Each point is reached from the start by the listed moves, each made once or not at all, plus a little noise. Say if it took an odd or an even number of moves. Then give how often each move was made.

Moves:
(1): [27 -2 41 10  7]
(2): [ -7  77  13 -48 -14]
Start: [ 31 -37 -62  -4 -10]
Points:
[ 26  41 -50 -54 -25] => odd (0, 1)
[ 33 -38 -63  -5 -10] => even (0, 0)

Moves:
(1): [ 48  19   0 -75  20]
(2): [  1  47 -33  14 -61]
(3): [-29  30  29  10  26]
(4): [ 44 -19  22  44  27]
Start: [-23 -10  14   6   4]
Points:
[ 30  55 -16 -54 -38] => even (1, 1, 0, 0)
[ 72  40   4 -15 -10] => odd (1, 1, 0, 1)
[ -1  82  10 -43 -13] => odd (1, 1, 1, 0)
[40 74 31 -3 19] => even (1, 1, 1, 1)

Moves:
(1): [ 47 -19  17   0   1 -19 -19   6   6   3  -9  -7]
(2): [  3  42  -6   4 -25  23  20   0  26 -17 -21  30]
(3): [-30  22  22  10  18   6  19   2  14 -46   4 -15]
(4): [ 14  -5 -22  30   7 -16   1  -1  -3  -1   1   1]
(5): [ 22  17 -31 -12  21  -5  -8   4 -56  13  -6 -18]
(6): [ 27 -12   7  14  -8  28  11   5   2  -4  23  12]
(7): [ -1  -4   1 -12  -6 -12  38  25 -12  23 -15 -22]
(8): [ 13  -1  -4   0  14 -45 -12  57  14  13  25   3]
(9): [-1 -3 -8 -6 30 11 -6  6 47 16 -4 -9]
Start: [ -1 -13   0  -6  12  25   0 -14  43 -26 -23 -54]
Points:
[ 16  24 -26  27  -5  31  20 -18  65 -43 -42 -23] => even (0, 1, 0, 1, 0, 0, 0, 0, 0)
[ 88 -15 -17  29  95 -17 -13  59  70 -32   8 -90] => odd (1, 0, 1, 1, 1, 1, 0, 1, 1)
[ 65  31 -34   0  13  27   8  53  26 -21  -1 -29] => even (0, 1, 0, 0, 1, 1, 0, 1, 0)
[ 52  44  -8  -8  69  -5  -6  60  94 -44 -32 -72] => even (1, 1, 1, 0, 1, 0, 0, 1, 1)
[ 44 -16  14  32  51 -50  -9  50  73 -57  -4 -70] => even (1, 0, 1, 1, 0, 0, 0, 1, 0)

Moves:
(1): [ 23 -11  43   2  18  24  -2  14 -19 -22   3  -8  -2  -4]
(2): [  9  55  14  16   1 -19   4  -3  16 -27  -2   4 -21 -36]
(3): [-10  10  36 -26 -41   2  13  18  -2   1  -1   4  15 -11]
(4): [ -1  -4  13  28  -1  17   0 -15  39  -7 -18  12   5  23]
(5): [-12   3  29   8  47 -30   1   6  13  23  -1   0  -8  -5]
(6): [  7  18  -4 -44   5  32  13   2  20 -19  16  40 -24  18]
(7): [ 10 -13  -6   8 -12   0  28   6   8  -4  13  -1 -32  -8]
(8): [  8   4 -17   5   7  10   4  29 -13   4 -21   7   4   4]
(9): [ 24  -8   2 -13  -7  -8 -21  12  13  -1   2 -16  -3   8]
(10): [ 9 13 20 -4 -2 15 -3 -5 -4 31 16  2 -5  8]
(11): [ -3   2 -23  23   2   5  -4  24  15  -9  39   9  29 -14]
(12): [ 29  -9  -3  -1   4 -33  -2 -10  -7  -3  -4  28  22  33]
(13): [  9  10  -8  -7   4  11  19 -12  14  -9  -6 -16  29 -13]
(14): [ -7  -1   1   8  -5   7   3   3   4 -25   8 -27   5  50]
Start: [ 14 -12  -4   3  27  48 -17  13 -22 -18 -30   4 -14  24]
Points:
[ 68  -4 -39  20  16  93   5  66  14 -32  19 -39  12  63] => odd (0, 0, 0, 0, 0, 0, 1, 1, 1, 1, 1, 0, 1, 1)
[ 38  -8  31  -6  82  37  -2  -8  46 -31 -45  80 -18  95] => even (0, 0, 0, 1, 1, 1, 0, 0, 0, 0, 0, 1, 0, 0)
[ 80  35   2  33  15  19 -39  30  18 -56  33  -2  10  79] => even (0, 1, 0, 0, 0, 0, 0, 0, 1, 1, 1, 1, 0, 1)

Moves:
(1): [ 10   1   7   0   2  16   0  -3   2   6 -10   0   1   2 -13 -16   6  10
  -8   2  -3  -7   1  -5   2  12]
(2): [ -7  -2  -1   0  -7   7  11  -4 -11  28   6  -4  -2   6   2   9   5   3
   6 -17   1   1  -6 -12   1  -7]
(3): [ 19  -1   3   0  -2   4 -13  -7  -8 -17  -7   5  -8  10  -2  -3   2  -3
  -5 -15   6  10   4   2  -2  -4]
(4): [ -4 -13  13  -9  -6  -6  13  -9  24 -16  -6  -8  24 -10 -20  12 -11  -3
  20  -7   2  14  -5   5 -15   8]
(5): [  6   3  -4   5   6   3   2  -8   3   4 -11  -3   2  15 -10   6   5  -5
  -2  -2   2   3   5   7  -3  -5]
(6): [  3  -4  -8  -4   2   4  -3  -1   6  12  -4 -12   6   9 -10  -7  19   0
  -9   5   4 -10 -17  -5   1  -2]
(7): [ 11  -7  -2  15   4   8  -5 -10  -5   5   3   6   1  -1 -11  -2   9   7
   3 -12   9  -5  -4  11  -7   2]
(8): [ 12  -5 -28 -10   0  13   8  -4   9   2  17   3  -4 -18 -12  12 -23  -3
 -15  12   9  -5  -2  14   3   3]
(9): [-14   7  15   9  -5  11  -2  -2   4  -5  -3   9  -4  -1   1   4   2   3
   0  -4   5 -12   0  10  -2 -11]
(10): [ 6 13  8  5 -3 -3 13  9  8  8 -1 -7  6 -1  5  1  9 11  3 -5  1 -5 -3  2
 -3 -3]
(11): [-16  13  10  14   3   4  -2  -3   3  -7   8  12  -8  -6  -4  -1   1  -1
   0  -4   3   5  12 -16 -10   6]
(12): [-14 -10  -7  19   6   3 -13  -7  -4  -2   4 -12  13  13  16  -5 -14   8
   4  -9  16  -1  20  -4  -1  -8]
(13): [-7  2 11  0 -6 -9  5 16  5  6 -2 -8  3 -6  2  3 16  7  3  2 15 -2 12  5
 -5 -1]
(14): [ -6  13  -7  -9 -10  -9   4   0  -4  -1   3  -6  -1 -14   1   7   0   0
 -15   0   0 -10 -11   7   0  11]
(15): [  6   1 -14  -2   5  21   6  -6  -4 -12   1   1  11 -16  15   2  -8 -18
   0   9  10   5  -8  11   3  -2]
(16): [ 12  -5  -3 -10   6   4 -12  -1   4  -8  13  -9   1   4  23  11  -3  -2
   1   6   7  10  -3   9  -8  13]
(17): [  1   4  -2   5 -21  -4   1  -6  11  -3  -1 -11  -5  -4  11  -4   1  -1
 -17  -2  -6 -15   2  19  -7  -2]
(18): [ 4  1 -7  8 -6 18 -1  6 -4 -5 -2 17 -9 23 -9 -1  7  0 -2 -4 -2  6 -8 -3
 -8 17]
(19): [  4   5  -1   8 -15  -4  -5   0  -9   7  -3  -1  -1  -7  11   9  -6  -4
   2   0   3  14   4  -1   7  -8]
(20): [  6  12   4  10  18   0  -2   0   2  22   6   3   5   3   5  -9  -5  -7
 -18   8   1  -4 -18  -3  -9   7]
(21): [ -7  -2  -6  11   9  -3   4  12   2   0  -3  -4 -13 -10   6   3   1   0
  -1  -5   0   0 -11  -7  -1  10]
(22): [ -6  -3   2   4  -5  -3   2 -11   4   6  -5   1  -2  -3   8   3  10  17
 -14   0   2  -1   0  -4  -3 -10]
(23): [  3   4  23   8   1  -3   4 -11 -17 -19   4   6 -16   1   9   4 -11   0
  12  10   9   1   9   0 -10  -5]
(24): [-16  27  -5  -1  -1   2  14   2   0   1   1 -16 -23   0  -6 -22  -9  15
   3   7  -1  11 -16   3  -9 -13]
Start: [ -1   1   5  -4  14 -14   0 -23   2   1   8   4  -5  -9   9 -17  -4  -2
  16   0  -7  11 -17  -7  -5   4]
Points:
[-20  60  38  54   6  41  33 -95  29  16  17 -46   8 -17  31 -23   1  31
 -14 -12  57 -10 -62  26 -85  -4] => even (1, 1, 0, 1, 1, 1, 1, 0, 1, 1, 1, 1, 0, 1, 1, 1, 1, 0, 0, 1, 0, 1, 1, 1)
[  8   5 -48  31  22  72  47 -46  27  32   0 -35   7   5 -39 -28  -5  26
  17 -23  38  19 -72   9 -44  18] => odd (1, 1, 0, 1, 1, 1, 1, 1, 0, 1, 0, 1, 0, 0, 1, 0, 0, 1, 0, 0, 1, 0, 0, 1)
[ -3  11  -6  11  11  18  22 -48  17  20  26 -17  42  -2  53  12 -12   6
  -1 -18  28  25 -58   2 -48  34] => even (0, 1, 0, 1, 0, 0, 0, 0, 0, 1, 0, 1, 0, 1, 1, 1, 0, 1, 0, 1, 0, 1, 0, 0)
[ -3  25  34  41  13  44  -1 -49  -7   5   2 -20 -34  33  20 -28 -16  20
  21 -23  38  45 -66 -17 -56  12] => even (1, 1, 1, 1, 0, 1, 0, 0, 1, 0, 0, 1, 0, 0, 0, 1, 0, 1, 1, 1, 1, 0, 1, 1)
[-27  16  26  53   1 -25  36 -47  38   5 -16 -63  -8  -8  10 -23  22  54
  23 -16  42   1 -25  25 -71 -23] => even (0, 0, 0, 1, 1, 1, 1, 0, 0, 1, 0, 1, 1, 0, 0, 0, 1, 0, 0, 0, 1, 1, 1, 1)
[-17  42  35  71  22   2   5 -49  10   8  29 -30 -39 -12  73 -35 -14  49
  -6  -1  31 -11 -44  27 -66 -13] => odd (0, 0, 0, 0, 0, 0, 1, 0, 1, 1, 0, 1, 0, 0, 0, 1, 1, 0, 0, 1, 1, 1, 1, 1)
[ -9  58   2  53  -5  26  37 -37   6  58   7 -14 -72  -4  -3 -28  16  26
 -45  14  28   8 -52 -15 -56   8] => odd (1, 1, 0, 0, 1, 1, 0, 1, 0, 0, 1, 0, 1, 0, 0, 0, 1, 1, 1, 1, 1, 1, 1, 1)
[-15  16   4  -7 -17  -2  15 -68  58 -25  21  -7   1 -47   4  32 -23   3
 -23  -2  15   3 -19  45 -49  19] => odd (0, 0, 0, 1, 1, 0, 0, 1, 1, 0, 1, 0, 0, 1, 0, 1, 1, 0, 0, 0, 0, 1, 0, 0)
[ 50   0 -10  47 -23  38   7 -67 -20  16  -5  16 -59   5  -1   5   1  16
 -26 -32  24  11 -19  17 -35   8] => even (1, 1, 1, 0, 1, 0, 1, 1, 0, 0, 0, 0, 0, 0, 0, 0, 1, 1, 1, 0, 1, 1, 1, 0)
[  4  26  24  10  13  14  29 -49  36  10   1  10  -3 -13 -45  -3   8  11
 -33  25  33   1 -40  -4 -62  45] => even (1, 0, 0, 1, 1, 1, 0, 1, 0, 0, 1, 0, 1, 1, 0, 0, 0, 1, 0, 1, 0, 1, 1, 0)
